Each row is a point. To make a cloud, some directions were put in groups of two or more. Within a group, all points are equally far from the middle, so they leave a hole (a ring in 2 directions, a hollow ball in 3). The other directions are filled evenly. Then the cloud was stretched, turned, moved and blurred a little. Count the holes, and give their numbers of directions, smallest first.

Cloud:
[[ 0.28  0.16 -0.42]
 [ 0.54 -0.01 -0.14]
 [-0.08  0.31 -0.42]
 [-0.44 -0.02  0.03]
 [-0.15  0.11 -0.44]
 [ 0.45 -0.26  0.09]
 [-0.20  0.28 -0.38]
 [ 0.34 -0.26 -0.21]
 [ 0.24  0.31 -0.40]
 [-0.15 -0.33 -0.18]
 [ 0.55  0.07  0.14]
 [-0.38 -0.09  0.17]
 [-0.20 -0.09  0.39]
 [ 0.20  0.55  0.14]
 [ 0.44  0.38  0.17]
 [ 0.45 -0.24 -0.07]
 [ 0.18 -0.32  0.31]
 [-0.27 -0.11  0.32]
 [ 0.42  0.00  0.35]
 [-0.31  0.39  0.17]
 [-0.35  0.00  0.27]]
Holes: 1 (3)

Cloud, 31 rows:
[[ 0.20  0.39 -0.18 -0.20]
 [-0.51  0.16  0.41 -0.26]
 [ 0.22  0.21 -0.11  0.32]
 [ 0.19  0.24 -0.20 -0.35]
 [-0.42 -0.42 -0.14 -0.43]
 [ 0.14  0.01  0.26  0.21]
 [ 0.25 -0.27  0.32 -0.20]
 [ 0.01 -0.66 -0.02 -0.08]
 [-0.05  0.05  0.48 -0.37]
 [ 0.07 -0.59  0.10 -0.04]
 [ 0.05  0.58  0.09 -0.07]
 [ 0.05  0.06  0.02  0.37]
 [-0.13  0.34  0.46 -0.21]
 [-0.44  0.15 -0.33  0.06]
 [-0.22 -0.11  0.10  0.31]
 [ 0.05  0.08 -0.22  0.38]
 [-0.24 -0.67 -0.08 -0.15]
 [-0.27 -0.53  0.16  0.01]
 [-0.52 -0.42  0.20 -0.13]
 [-0.40 -0.59 -0.04 -0.27]
 [-0.44  0.16 -0.31  0.08]
 [-0.60 -0.20  0.29 -0.23]
 [ 0.02  0.58 -0.01 -0.11]
 [-0.60 -0.23  0.27 -0.18]
 [-0.35  0.01 -0.03  0.31]
 [-0.30 -0.18 -0.47 -0.09]
 [ 0.14  0.39  0.30  0.05]
 [-0.39  0.01 -0.01  0.29]
 [-0.29  0.39 -0.22 -0.23]
 [ 0.38 -0.12 -0.13 -0.36]
 [ 0.32 -0.36  0.17 -0.26]]
Holes: 2 (2, 2)
